Each row of a before or after table is a point. The points were changed in one or more steps. Then noise was added and the rows were shuffled. The steps act on how far a point lies along the listed directions, d1 being the first. Write out the steps. A step turns or swaps two directions, mirrors them in a line or flattens them onto one, adds a multiple of one to another, or multiplies one. Angles are multiples of 10 degrees, from the lower direction toward the higher: turns from -170 to 170, lines from 10 to 170 but not 90. Use the fewest steps. Two steps may share a direction if one is a turn and the other turns, adds or multiplies; they go together, in the order done. Otherwise the lowest direction goes first.

Directions:
(1): [ 0.20  0.25 -0.61]
(2): [0.62 0.13 0.26]
(3): [ 0.21 -0.62 -0.19]
Before:
[[-0.46  0.17 -0.23]
 [ 0.35  0.11 -0.58]
 [ 0.26  0.69 -0.33]
 [ 0.07  0.36  0.09]
 [-0.16  0.62 -1.40]
 [ 0.16  0.10 -0.08]
 [ 0.11  0.45  0.19]
 [-0.44  0.13 -0.04]
 [-0.03  0.49  0.07]
 [-0.31 -0.14 -0.15]
 [ 0.42 -0.40 -0.10]
 [ 0.19 -0.65 -0.17]]
After (12 x 3):
[[ 0.27 -0.23 -0.03]
 [-0.31 -1.37  0.54]
 [ 0.39 -0.16  0.23]
 [-0.18  0.20  0.42]
 [-0.21 -0.07  0.06]
 [ 0.31 -0.32  0.25]
 [-0.06 -0.11 -0.74]
 [-0.09  0.03  0.48]
 [-0.51 -0.45 -0.04]
 [-0.32  0.01 -0.51]
 [-0.48 -0.25  0.55]
 [-0.19  0.08  0.33]]
Steps: turn d1 and d3 by -130 degrees; turn d2 and d3 by -130 degrees

Directions:
(1): [-0.54  0.21  0.44 -0.31]
(2): [-0.44 -0.06 -0.04  0.66]
Before:
[[ 0.58 -0.29  0.22 -0.63]
 [-0.53 -0.04  0.25  0.13]
 [ 0.66 -0.12 -0.19  0.01]
 [ 0.80  0.05 -0.09 -0.51]
 [ 0.77 -0.03 -0.34 -0.26]
 [-0.40 -0.09 -0.09  0.67]
 [ 0.26 -0.18 -0.36  0.01]
 [ 0.21 -0.04 -0.02 -0.09]
 [-0.05 -0.04 -0.31 -0.15]
 [ 0.99 -0.20 -0.41 -0.13]
 [ 0.64 -0.44 -0.49  0.91]
 [-0.32  0.15  0.02  0.36]]
After (12 x 4):
[[ 0.01  0.01  0.14 -0.19]
 [ 0.07  0.26  0.25 -0.79]
 [ 0.48 -0.20 -0.47  0.37]
 [-0.08 -0.21 -0.16  0.51]
 [ 0.11 -0.03 -0.13 -0.44]
 [-0.35 -0.12  0.70 -0.49]
 [-0.16  0.37  0.53 -0.66]
 [-0.14  0.00 -0.23 -0.26]
 [ 0.29  0.13  0.29 -0.60]
 [ 0.22  0.01 -0.28  0.37]
 [ 0.32  0.17  0.36 -0.99]
 [ 1.13 -0.20 -0.11 -0.56]]
Steps: turn d1 and d2 by 80 degrees

Directions:
(1): [-0.34 -0.28  0.32  0.00  0.42  0.69]
(2): [ 0.51 -0.45  0.48  0.48  0.03 -0.17]
Before (13 x 6):
[[ 0.31 -0.55  0.65  0.52 -0.08  0.14]
 [-0.87  0.68 -0.90 -0.83 -0.06  0.31]
 [ 0.43 -0.43  0.56  0.64  0.11  0.02]
 [ 0.09 -0.43  0.36  0.34  0.30  0.11]
 [-0.77  0.07 -0.20 -0.44  0.02  0.33]
 [ 0.54 -0.09  0.01  0.42 -0.02 -0.32]
 [ 0.43 -0.62  0.47  0.47  0.09 -0.11]
 [ 0.16 -0.32  0.37  0.11  0.37  0.17]
 [ 0.00 -0.29  0.16  0.29  0.12 -0.08]
 [ 0.65  0.11  0.06  0.44 -0.42 -0.49]
 [ 0.53 -0.04  0.05  0.41 -0.51 -0.75]
 [ 0.38 -0.58  0.55  0.35  0.26  0.22]
 [-0.08 -0.21  0.19  0.05 -0.09  0.25]]
After, 13 rows:
[[ 0.00  0.18 -0.43 -0.18 -0.52 -0.74]
 [-0.30  0.12 -0.12 -0.40  0.32  0.36]
 [ 0.14 -0.33  0.53  0.47  0.25  0.55]
 [-0.53 -0.30  0.10 -0.13  0.42  0.67]
 [-0.13  0.05 -0.13 -0.13 -0.24  0.18]
 [ 0.04 -0.57  0.67  0.48  0.17  0.42]
 [-0.59 -0.04 -0.05 -0.40  0.40  0.73]
 [-0.47  0.03 -0.14 -0.16  0.33  0.37]
 [ 0.01 -0.21  0.15  0.24  0.41  0.52]
 [-0.33 -0.08 -0.06 -0.03  0.22  0.20]
 [-0.55  0.10  0.13 -0.04  0.35  0.75]
 [ 0.78  0.25 -0.50  0.14 -0.75 -1.26]
 [-0.67 -0.06  0.11 -0.16  0.13  0.85]]
Steps: turn d1 and d2 by -100 degrees

Directions:
(1): [ 0.24 -0.24 -0.02 -0.41  0.41  0.20 -0.37 -0.80]
(2): [-0.26  0.34  0.14 -0.09  0.40 -0.81  0.38 -0.31]
(3): [ 0.34 -0.28 -0.12  0.35  0.86 -0.04  0.00  0.44]
(4): [ 0.16 -0.26 -0.91  0.27 -0.26 -0.26  0.23 -0.29]
(5): [ 0.71  0.56  0.20  0.49 -0.17 -0.14 -0.27 -0.21]
(6): [-0.20 -0.12 -0.14 -0.09 -0.10 -0.56 -0.89  0.25]
Before:
[[ 0.51  0.29 -0.16  0.21  0.11 -0.41 -0.08 -0.31]
 [-0.28 -0.42  0.43 -0.41  0.59  0.06  0.15  0.06]
 [-0.15 -0.27  0.65 -0.70  0.50  0.50 -0.23 -0.37]
 [-0.28 -0.04  0.22 -0.19 -0.52  0.21  0.24  0.09]
 [ 0.06 -0.38 -0.09 -0.37  0.75 -0.29 -0.42 -0.53]
 [ 0.57  0.46  0.08  0.53 -0.01  0.12  0.32 -0.52]
 [ 0.38  0.40  0.17  0.13  0.07  0.63  0.53  0.38]
 [-0.17  0.02  0.39  0.07 -0.17  0.56 -1.06  1.30]
 [-0.11 -0.41 -0.34  0.30 -0.42  0.59  0.64 -0.15]
 [ 0.43  0.38 -0.14  0.28  0.12 -0.03  0.08 -0.16]
 [ 0.15  0.41 -0.06  0.22 -0.27  0.04  0.13 -0.60]
 [ 0.27 -0.23  0.14  0.11  0.72  0.17  0.03 -0.79]
 [-0.40 -0.11  0.35 -0.51  0.28 -0.03 -0.76 -0.51]]
After, 13 rows:
[[ 0.04  0.39  0.39  0.10 -0.42 -0.26  0.11 -0.08]
 [ 0.02 -0.54 -0.58  0.24  0.30  0.11  0.42 -0.64]
 [-0.75  0.23 -0.24  0.15 -0.28 -0.96 -0.57  1.10]
 [ 0.05 -0.69 -0.78 -0.14 -0.20  0.28 -0.10 -0.34]
 [ 0.09 -0.18 -0.81  0.40 -0.70 -0.04 -0.30 -0.24]
 [ 0.40  0.29  0.08  0.38  0.37  0.15 -0.01 -0.31]
 [-0.30 -0.35 -0.35 -0.14 -0.63 -0.01  0.51 -0.04]
 [ 0.26  0.05 -0.08  0.08  0.59  0.15  0.09  0.08]
 [ 0.37  0.06  0.12  0.43  0.84  0.05  0.36 -0.17]
 [-0.06 -0.17 -0.83  0.21 -0.60 -0.43  0.47 -0.32]
 [ 0.46 -0.22 -0.10  0.04  0.53  0.30 -0.09  0.06]
 [-0.30  0.33  0.66 -0.15  0.24 -0.29  0.19 -0.72]
 [-0.14  0.43  0.03 -0.08  0.49 -0.33  0.70  0.29]]
Steps: mirror d1 and d4 in the line at 30 degrees; mirror d2 and d6 in the line at 110 degrees; turn d3 and d5 by -70 degrees
